Each wall is flat, endless, passes through zero and stands at right angles to its row. A trip goes straight from one point to another. List the walls that it crosses, first one first.
(in the rows, 128 means zero)

Walls:
(1): [142 173 140]
(2): [152 158 135]
(3): [135  91 177]
(4): [169 151 120]
(5): [110 104 151]
Trips:
[ 57 113 148] to [113  67  95] => none
[ 72 114 138] to [200 174 147] => 1, 2, 4, 5, 3

Walls:
(1): [122  96 138  90 137 126 152 136]
(2): [117 113 150 111 165 130 197 135]
(3): [133 171 211  98 124 192  52 173]
(4): [190 135  94  59 134  87 134 145]
(5): [139 113 145  96  86 177 166 114]
(6): [170 150 107 120 109 139 115 188]
(7): [166 110 165 137 120 113  96 103]
Trips:
[133 181 146 150 132 155 127  38] to [164 131 133 181 139 125  58  64] => 5
[164 204 132 101 135  96 191 146] to [109 151 175 194  90 108 170  66] => 1, 6, 4, 7
[152 142  77 128  79 127 118 133] to [139 108 106  45  81  19 103 111] => 7, 5, 1

Walls:
(1): [154 122  77 177 169 145 177 107 175 162  68 171]
(2): [194 143 153 143 159 100 125 108 161 146 198 164]
(3): [135 109 127 117 156 172 106 100 111  82  73  65]
(4): [132 185 136 146 131 151 142  74 117 120 112  90]
(5): [ 98 103 100 154 111 137 176 136 139 134 122 162]
(6): [132 111 175 214 140  81  91  75 140 114 172  94]
Trips:
[ 63 142 114 170 170 127 111  23 142 135 104  91] to [119 136 152 147 117 154 108 148 130 128 118  94] => 1
[188 110 117 173  85 119  93 129  65 120 176 138] to [133 120  83 127  96 143 110 185 161 134 138 130] => 5, 6, 2, 1
[104 143 120 121  92 145 155  81  87 113 151  65] to [175 175  89  94 105 148 159 136  98 121 156 139] => 6, 3, 2
[166 132 199 160 123 201 127  75 118  99 115  96] to [143 100 110 119 150 137  93 100  90 106 181 144] => 4

Walls:
(1): [120  62  89 105 169 186 122 190  91 218 108 176 117 178 153 146  85 139
 130 148]
(2): [146 149  70 113 154 121 151 148 116 142 133 143 137 151 160  81 162 179
  78 151]
(3): [ 73 136 131 161 132 156 123 122 200  98  86 131 179 160 175 156 109 159
 176 181]
(4): [148  74 158 144 107  71 131 113 112 152 116 118 143 140 171 143 132 141
 130 133]
(5): [158 218 134 215 111  55 170 157 104  88 130 205 177 112  95  75 105 152
 137  86]
(6): [163  72 111 115  78  55  74 135 153 158  74 109 103 131 132 137 140 159
  89  95]
Trips:
[106 102 119 170 106  83 119 141 162  95 112 170 133 192 144 172 114 174
 153 204] to [169 124  74 160 107 160  58 173  91 141 120 147 150  86  93  66 111 139
 111 127] => 4, 3
[110 136 139  89  86  74 162  83 120 146  91 133 103 140  90 168 148 142
  47 138] to [150 161  58 149 156 127  82 174 165 140 159  92 124 123 147 156 112 105
 151 121] => 4, 1, 3
[ 96 140 101  82 111 172  93 129  76  98 105 164  64 116 116 111 119  66
 139 171] to [109 132 109 156 230  98  83 119  76 152 118 118 103  90  29 137 177 154
 102 141] => 2, 6, 5
[104 185 121  71 135  68 136  34 137  60  72 181 106 142 130 171  57 171
 117  94] to [150 112 103 141  95  42 181 107 132 215 134 175  69 111 165 109 111 130
 120 144] => 4, 2, 3, 1

Walls:
(1): [204 142 138 145 158 175  97  71 170 121 135 141 192 153 148 117 118 170
 134 100 111 112 179 106 100 146 138 141 147 127 135 131 104 109 113 107
 142 183 121 116  81  79 197 118 160  80 151 107]
(2): [ 96 150 126 147  74 137 129 135 120 116 136 125  76 154 145 112  63 121
 138 133 152 125 159 127 114 114 133 155  85 100 143 106 168 130 113 135
 142 110  64  41 114 169 104 145 129 124  96 124]
(3): [ 93 137  95  38 204 153 180 154  87 172 138  63  98 161  72  81 115 112
 141 145 138  91 126 109  89 150 120 142 123  84  86 170 120 132  92 109
 121 123  91 131 113  63 127 132  89 168 122 103]
(4): [143 113 150 137 169 136 128 136 118  77 114  69 142 161 132 143 126 121
 145 208 112 130 160  72  83 130 131 182  87 149  78  91  73 126 134  92
 129  60  87 147 178 188 122 110 197 148 179  76]
(5): [144 129  77 192 120 197  97 160 127 126 105 101 138 131 129 154 136  90
 107  93 162  86  37  70  90 116 138 109 114 103  67 173 109 118 127 100
 108 137 145 120 150 108  99 154  80 100 101  88]
(6): [ 77 158 111  81 112 129 136  88 145 135 187 119  82 147  69  98 129 158
  89 108 127 143 176 120 130  85 171 111 122 133 174 155  96  98  76 173
 140 141 136 139  49 132 112 133 119 134 106  81]
(7): [ 97 150 111 124 142  84 100  70 184 170 157  74 124  97  99 122 116 122
 103  81 109 172 138 203 126 115 112 180 105  88 108 176  92  88  90  79
 196 128 120 128 114 130  94  98 133 176  54 142]
(8): [155 170 126 110 148 169  90 156  90 130 137 143 134  74 142 163 101 110
 124 152  97 133 102 100 152 116 133  80 125 114 154  69 130  93 186 139
 165 120 174  92 139 137 132 133 148 139 162 142]
(9): [170 137 138 172 121 143 176  82  74  89 135 159  53  98 148 142 138  90
 166  98 143 150  82 140 126  72 165 186 128 172 129  85 203 114 145 141
 186 141 145 114 108 132 136  64 102  91 177 167]
(10): [ 94  79 136 110 163 158  91 178  86 127 117 181 136 197 138 118 157 125
 130 116 133  97 130 116 146 163 101  92 115 115 174 209  80 176  63 111
 155 130 103 188 162 117 141 119 123 136 122 125]
Trips:
[127 147 180 159 137 127  52 183  59 124 141 162 151 227 162 165 111 115
  98 102  87  88 180 127  76 120 111  86 193  94 148 141  40 174  65  89
 104 186 145 197 165 175  84 147 169 104 124 151] to [ 96 162 136  53 184 121 128  80 129 124 105 140 177 115  99 137 138 160
 131  62 167 122 120 104  90 119 157  90  87 108 123 151 117 219 120 107
  56  70 172 128 108  97  73 176 130 172 158 137] => 6, 3, 1, 4
[146 119  81 105 161 104 138  80 166 105  90 150 155 161 109 155 147 156
 116 115  80  67 152 145  85 117  85  84 168  84 167 130 100  89 112 105
  99 164 221 138  99 138  84 141  93  88  92 116] to [133 164 133 105 131  83 131 150 130 127  95  27 135 131 163  70 131 133
  97 154 114 195 123  98 170 229 222 134 107 185 155  80 126 143 149 112
  86 187 122 167 125 102 142  80 162 190  95  95] => 3, 10, 5, 4

Walls:
(1): [123 158 111 177 131 162 105 210 137 176 121 127 102  61 186 154 133 106
 106 212 142 187 128 153 134 136 128 152 101 200 119 113  78 143 109 144
  52 189 205 201 120  73 127 117 102  92  98 178]
(2): [169 114 135 141 138 125 112 164 121  97 122 144 122 159 174 144 149 143
 122  98 102 129  56 169  93 151  99 121 175 150 127 160 172 130  96 160
  41  93 108  85 137 114 105 129 159 115  81 100]
(3): [139 116  60 164  69 157  48 141 135 123 170 115 152  68 148 101 189 107
 108 117  90 174 139 119 174 147 134 108 178 128  49 149 134 153 144 204
 124  95 158 114 129 105 155 191 137 124 117  89]
(4): [ 97 119 104 104 123 106 163 137 141 116  89  63  85  86 101 191 127 164
 105  97 161 160 105 122 164 104 161 125 162 123 167 194 126 147 106 116
 112 143 110 154 146 101  65  57 131 133  69 171]
(5): [ 90 140 111 133 185  79 125 129 107 148 143 114 127 121  99 163 155 153
 136 134 177 146 151 143 138 149 127  97 134 132 102 136 115  79 128 152
 101 115 118 162 145 187 146  69  90 172  52 166]
(6): [135 139 145  83 142 121 131  70 115 143 139 124 164  85 165 133 132 131
 135 106 131 161 159 104 154  81 104 171 145 179 118 118 112 181 145  67
 174 126 126 150 141 146 149 159 104 152 115 110]
(7): [162 174 134 161 140  93 121 141 119  72 150 141 126 131 142 176 115 162
 158 125 131  75 133  91 115 124 135  91 148 128 197 130  79 196 168 131
 154 177 145  76  81 175 122 187 105  74 108 110]
(8): [120 128 130 126  85 203 153 129 113 129 108 106 149 105 107  67 115 111
 104 184  97 123 109 185  94  92 152 167 165 123 113 130 160 149 108 151
 178 186 133 105 142 152  89 103 101 171 147 115]
(9): [ 98  95  91 160 140 146 133 118 117  89  94  93 103 172  80 130 170 110
  77 138  91  90 167 147 170 125  93 138 103 173 213 100 146 151 164 150
 100 168 138 155  72 172 133 154 101  91 112 147]
(10): [169 135 125 105 105 125  36 121 189 143 110 109 131 147 134 162  54 149
 137 140 103 128 115 176  81 166  84 146 136 178 196 129  97  45 101 119
  99 249  76 124 117 112 150 131  81  98 135 139]
Trips:
[149 130 117 156 127 144 118 170 153 152 139  98  73 114  94 110 143 137
 115 104 168 208  37 135 128 121 143  92 152 156 146 175 127 112 130 117
 119  68 125 146  80 156 111 166 133 165 152 145] to [ 88 164 161  76  97 142 140  57 113 100 144 183 156 165 123 102 114 141
 104 150 167 174 165  87 134 165 123 164 146 137 101 163 120 178  84 114
 146 123 156 186 124 124  95 151 116 107  91 104] => 6, 2, 8, 5, 1
[149 118 162 118 100 150 100 105  71 165  48  97  99 120 115 104 126 113
  26  84 127 213 103 137 147 111 155  77 146 123 173  94 129  59  95 147
 106 102 119  75 125 154 143 112 164 154  79 124] to [126 101 169  88  84 108 114 126 170 101 136 126 106 173 102 163 132 147
 177  98 118 172 122 163 110  73 137 153 103 102 145 162 109  90 129 170
  86 159 145 119 147 105 135  93 130 156 100 172] => 3, 9, 8

Walls:
(1): [156 124  60 115 146 133 189 115 101 108 184  69 123 166 117 122 140 144
  88 146 158 137 169 128 102 105 123 157 122 132 120  88 145 127 151  99
 155  97  97 166 125 133 135 140 230 158 112 163]
(2): [122 108 130 111 114 106 161 109  99  97  78 144 176  97 163 137 139 122
 123 112 130 120 149 211  31 117 129 118 103 145  79 166 100 104 166 139
 113 108 115 123 131 158  80  82 154 145 138 109]
(3): [129 138 109 140  72 165 172 124 111  80 151 184 179 135  39  79 118  98
  91 145 149  88  76 175 180 109 135 159 115 135 126  64 173  89  91 101
 126 103 154 140 110 108  79 126 127 157  94 115]
(4): [167 109  73  91 127  82 148 153 100  60  75 207 104 143 100  74 106 108
 127 133 129  76 142 138 109  47 153 136 110 150 148 133  93  83 167 113
 134  58 132 147 169 176 139 130 177 121 143 134]
(5): [144 165 112 158  98  94 110 125 115 132  98 183  53  87 131 150 102 103
 167  86 146 127 166  74 137 153  85 131 175 115  89 167 118 128 101 185
 104 112 154 160 129 164 143 134 146 146 185 137]
(6): [ 87 141 112 127 104 128 132 101  98  79 125 141 130 140 123 107 110 122
 139 143 138 127 151 109  98  70 168  54 138 131 199 133 199  83  78 142
 144 121 162  56 103 156 115 120 160  57  95 147]
(7): [149  64  33 150  99 155  87 155 168 114 129 126 166 190 100  90 206 126
 196 135 102 184 147 124 159  99 146 131 123 185  40 198 187 233 101 183
 103 125 104 138 183 200 115 121  75 207 144  92]
(8): [160 100 165 129  94 207 160  81 127 119 104  86 156 156 115 132 151 130
 159 122  80  96 173 128 144 187 158  97 140 131  78 209  86 121 169 198
 207 119 151 131  87 115 124 151 123 128 174  99]
(9): [119 150 153 161 103 125 145  99 146 153 149 117 116 152 176 119  25  93
 135 211 151 155 197 131 139  80  80 179 160 133 155 203  53  72 188 181
 160  67  55 102 127 126 169 142 145  98 173 118]
Trips:
[140 215 127 128 121 143 140  74 116  43 135 130 139 177  96  96 179 179
 141  68 119 110 146 170 149 119 155 134 152 174  75 145 162 106 111 171
  85  86 172 138 139  61 133 118 122 124 143 134] to [171 111 116 182 135  51 139 110 181 132 170 159  63  24  92 154 123 142
 148 133 162  62  50 157 170 119  97 129  81 166 100 148 180 123 153 151
 162 196 112 115 147 128  97 114  80 164 170  94] => 1, 6, 4, 8, 2
[116 121  82 153 163  75 104 155 147 194 160 114 126  96 143 189 147 169
 101 121  96 121 174 104  59 145 158 131 122  96 115 141 149 123 118 159
 152 172 211 129 168 187 118 147  91  90 115 150] to [ 90 176 144  97 108  78 140 166  93 135 125 151 152 122  97  86 152 110
  68 111 150 133 119 121 134  84 139  86 124 174 153 178 109 146 183 113
 151 133 102 172  65  96  98 136  95 141 128 126] => 2, 7, 5, 4, 3, 9
